Each row of a before or after table is a point. One or more steps were done to the points. Then noise was added and the rows were shuffled. The steps act on how far a point lies along the listed directions, d1 being the first. Write out the steps. A step turns or swaps two directions, mirrors them in a line or flattens them onto one, adds a multiple of one to another, or multiplies one. Angles are multiples of 10 degrees, from the lower direction toward the higher: turns from -170 to 170, lines from 10 to 170 but not 90. Use the fewest steps. Two steps may share a direction if one is a turn and the other turns, adds or multiplies; they go together, in the order done. Otherwise the lowest direction goes first.
In the rows, 128 means zero.

Directions:
(1): [156 164]
(2): [164 100]
Before:
[[110 198]
 [117 155]
 [113 143]
 [ 67 176]
 [ 94 158]
 [120 148]
 [125 137]
 [133 137]
 [165 156]
 [ 70  99]
 [191 139]
 [ 54 165]
 [182 164]]
After (13 x 2):
[[128 131]
 [ 74  96]
 [182 165]
 [146 136]
 [126 128]
 [182 156]
 [ 90 112]
 [113 124]
 [136 134]
 [109 117]
 [129 132]
 [134 133]
 [165 154]]
Steps: flatten d1 and d2 onto the line at 20 degrees

Directions:
(1): [152 181 146 150]
(2): [114 108 131 188]
(3): [119 115 190 119]
(4): [186  99 130 132]
Before, 13 rows:
[[161 105 115  70]
 [100  63 135 136]
 [119  64 115 133]
 [115  89 124 143]
 [127  97 119 151]
 [108 122 117 135]
 [125 135 137 106]
 [148 180 133  64]
 [143  88  83  86]
 [119  73 119  65]
 [182 108 125  73]
 [ 91 127  91  88]
 [ 97 157 113  85]]
After, 13 rows:
[[140  69  90 142]
 [126 113  94 124]
 [122  78 136  74]
 [127 123 154 133]
 [ 73  96 164  98]
 [148 124 115 127]
 [168 121 175 116]
 [134 100  94 134]
 [ 97  87 163  91]
 [130  72  93 117]
 [176 103 149  97]
 [122 143 209 115]
 [132  54 153 109]]
Steps: mirror d1 and d4 in the line at 160 degrees; turn d2 and d3 by -80 degrees

Directions:
(1): [166  76 173 146 158 129 133  98]
(2): [149 155 105 179 141 110  72 107]
(3): [143  74  79 120 123  85 122 156]
Before (14 x 8):
[[122 156 127 132 118 133 135 139]
 [103 174 190 102 138 201 149  97]
 [157 119 130 141 137 128 114 115]
 [139 150 125 141 122 123 127 141]
 [ 94 142  50 111 108 117 128 170]
 [119 169 147 149 120 161 121 105]
 [123 141  91 119 131  98 124 141]
 [121 136  88 129  94 107 131 161]
 [130 137  91 136 141 127 108 141]
 [118 191 153 152 144 158 118 105]
 [112 128 157  98 128 168 148 126]
 [103 161 120 110 106 148 140 125]
 [107 114   7 103  89  75 100 182]
 [129 139 135 122 126 130 110 122]]
After (14 x 8):
[[121 171 139 133 117 145 135 130]
 [139 166  89 169 150 126  75 119]
 [ 89 177 150  94 103 175 167 121]
 [115 165 113 133  97 131 133 147]
 [ 90  96 179  46 115 186 205 150]
 [129 215 145 188 153 151  81  88]
 [ 99 183  52 131 101 114  84 145]
 [125 188 141 172 125 157  97  93]
 [171 117 104 165 143 106  85 113]
 [121 168 102 136 138 110 108 125]
 [133 147 132 134 131 128  97 116]
 [ 85 149 208  58 127 218 198 115]
 [ 77 188  99 115 110 159 139 146]
 [144 166 125 158 128 122 111 130]]
Steps: add 1 times d1 to d3; multiply d2 by 3

Directions:
(1): [113 136 155 127 119  54 183 104 103 111 148]
(2): [144  72 125 144  69 103  86 101 115 159 142]
Before, 13 rows:
[[118 156 119 109 173 206 112 146 140 115 111]
 [140 127 129 143 112 135  94 114 130 139 142]
 [100 133 184 138 140  67 190 130 104 103 153]
 [112  96 137 126  98  64 126  99  98 131 140]
 [ 99 181 135 110 219 156 167 165 138  84 112]
 [140  82 152 121  89  35 149 106  85 146 165]
 [145  97 105 158 104 160  76 136 129 133 109]
 [127 101 143 140  91  97 109  94 112 147 139]
 [118 151 151 125 108  60 163 109  86 130 142]
 [121  78 154 160  72  27 152  89  92 140 171]
 [134  82 113 131  64  78  92  95 117 146 145]
 [124 112 138 140  79  65 158  88 122 133 133]
 [151  92 119 136  78 137  71 103 103 163 143]]
After, 13 rows:
[[112  95 138 129  96  68 121 100  95 135 139]
 [110 131 135 120 103  39 164  95 107 111 152]
 [139 101 130 137  69  97  91 109  95 166 136]
 [115 159 121 110 172 203 114 146 137 114 111]
 [130  99 134 144  69  76 138  88 124 143 130]
 [114 165 137 140 155 115 176 137 114  82 114]
 [126  70 151 162  67  34 141  90  93 146 172]
 [116 166 151 118 132  81 185 106  92 109 148]
 [137  55 150 157  78 124  75 130 118 161 147]
 [146  68 146 123  77  44 132 105  87 157 166]
 [127 161 144 137 136 110 141 117 120 117 145]
 [115 126 155 133 111  79 148  96 103 128 143]
 [135 103  97 131 157 216  53 162 149 144 105]]
Steps: swap d1 and d2

Directions:
(1): [ 76 170 108 130 140  74  93 106 102 115  93 172 100 116]
(2): [144 177 141 147 162 147 115  64 168 103 127  81 124  95]
(3): [ 99 169 160  71 158 140 165 140 141 189 150 144 122 103]
(4): [123 186 152 112  50 135 155 150 142  90 109 115 108 149]
(5): [104 127 128 192 132  84 151 145 182 151 165 118  87 153]
Before:
[[188  82 147 157 137 164 148 116 143 112 148  81 154 139]
 [ 81 183 122 128 191 102 110 103 158 144 118 112 108  72]
 [112 225 121 119 126 114 124  69 134 107 107 115 117  95]
 [112 192 133 134  91 143 171 126 145  93 116 135 110 139]
 [125 151 133 130 141 135 113  91 134  93  77  98 120  87]
 [ 80 124  90 163 178  69 109  88 133 133 143 140  93 111]
 [ 84  94 137 106  82  73 153 155 102 134 133 167 113 158]
 [183  71 110 132 154 155  96  95 125 123 124 120 164 101]
 [194  28 107 199 109 159 111 110 122  93 143  92 177 143]]
After:
[[ 90  98 107  76 145 115 119 184  82 169 116 170 146 100]
 [ 94 181 115 118  94 131 162 141 112  98 104 167 114 143]
 [ 97  95 110 146 114  87 110 141 102 124  79 157 112 129]
 [150 114 177  99  76 155 192 134 162 127 157  84 134 146]
 [101  67 110 106 149 114 155 169 112 193 179 155 123 134]
 [126 116 108 249 167  95 109  63 181 113 155  93 120 120]
 [161  86 102 183 156 103  83  87 135 121 125 126 136 105]
 [ 97 138  94 105  83  82 128 152  64 133 103 191 125 143]
 [120 149 125 173 185  93 116  67 142 103 113 118 106 112]]
Steps: turn d1 and d2 by -110 degrees; turn d1 and d4 by -20 degrees; turn d3 and d5 by -60 degrees
